Every row gives one point. To make a cloud, some directions were put in groups of two or more. Within a group, all points are equally far from the middle, so they leave a hole (a ring in 2 directions, a hollow ball in 3). The other directions are filled evenly. Then the cloud was stretched, turned, moved and blurred a little. Count the holes, and give their numbers of directions, smallest first.
In the rows, 128 means zero.

Cloud (20 x 3):
[[115 108 182]
 [146 176 124]
 [ 86 171 132]
 [180 135 118]
 [182 123 117]
 [176 145 132]
 [ 77 162 108]
 [129  63 134]
 [155 100 174]
 [101 156  76]
 [107  66 127]
 [135  63 120]
 [132 163  81]
 [115 168 162]
 [122 152  70]
 [178  98 141]
 [155 157  90]
 [155 137  77]
 [ 96  92 166]
 [ 78 158 145]]
Holes: 1 (3)

Cloud (27 x 4):
[[104 183  82 144]
 [ 75 138 116 182]
 [125 166 106 183]
 [130  85  93  91]
 [172 159 137 105]
 [ 71 102 145 127]
 [143 151 179 142]
 [ 95 190 163 135]
 [128 163 147 181]
 [158 165 125  89]
 [ 93 172  88 168]
 [ 90 168 159  97]
 [175 132  82 115]
 [ 94 169 140  84]
 [ 61 163 132 156]
 [132 192 115 158]
 [ 85 176  89 114]
 [167  93  96 140]
 [106 190 120 167]
 [102  95  63 122]
 [130 143 159 179]
 [146 189 145 111]
 [143  88 107 165]
 [ 70 175 131 109]
 [150 169 168 143]
 [173 115 145 133]
 [146 128 177 139]]
Holes: 1 (4)

Cloud (56 x 6):
[[163 147 188  91 104 108]
 [159  76 130 148 136 128]
 [ 69 100  91 164 131 125]
 [107 110  97 129  40 131]
 [137  72 137 119 154 156]
 [140 149  93  87 146  86]
 [ 92 177 167  70  91 113]
 [151 107  71  91 137 156]
 [ 73 141 140  89 166 124]
 [145 165 108  87 115 186]
 [173 100  82  84 114 126]
 [121  81  75  80 103 127]
 [102 177 172 140 153 131]
 [142 158 140  81 119 193]
 [105  85  71 108  83 102]
 [117 125 147 157 100 188]
 [ 82 148 107  81  69 164]
 [ 78  91 144 109 154 118]
 [ 87 159 157 105 173 121]
 [ 76 174 185 115 114 127]
 [ 88 151 138  84 170 114]
 [140  88 137 148  64 137]
 [149 115 155  69  79 164]
 [ 54 139 129 167 114 146]
 [171  99  77  88 117 128]
 [128  83  64  92 113 139]
 [103 201 128  83  89 115]
 [151 111 126 152  58 142]
 [119 167 114 113  61  70]
 [108 136 140  77 164  90]
 [114 186 188 114 125 132]
 [ 74 141  75 110 102 171]
 [145 101 143 150  64 145]
 [154 146 119  79 169 137]
 [155  78  74 131  90 122]
 [169 108 124 149  68 119]
 [108 116  95  90  44 130]
 [109 126  95 124  89  53]
 [138  65 132 138 142 145]
 [116 174 153 166 142 133]
 [ 86 161 148 155  69  92]
 [117 174 138 171 140 129]
 [ 85 169 135  84 163 124]
 [166 105 170  84  93 145]
 [ 82 151 131 150  58  93]
 [162 110 150 144 139  84]
 [139  76 153  78  98 141]
 [ 69 132 172 123  90 156]
 [168  95  84  91  77 125]
 [115 143 154  60  97  75]
 [164 105 107 141  59 124]
 [170  90 161 129 101 123]
 [168 112  71 102 130 128]
 [106  90  83  76  95 109]
 [ 75  86 136 133 153 140]
 [ 83 113 137 157 121 187]]
Holes: 3 (2, 2, 2)
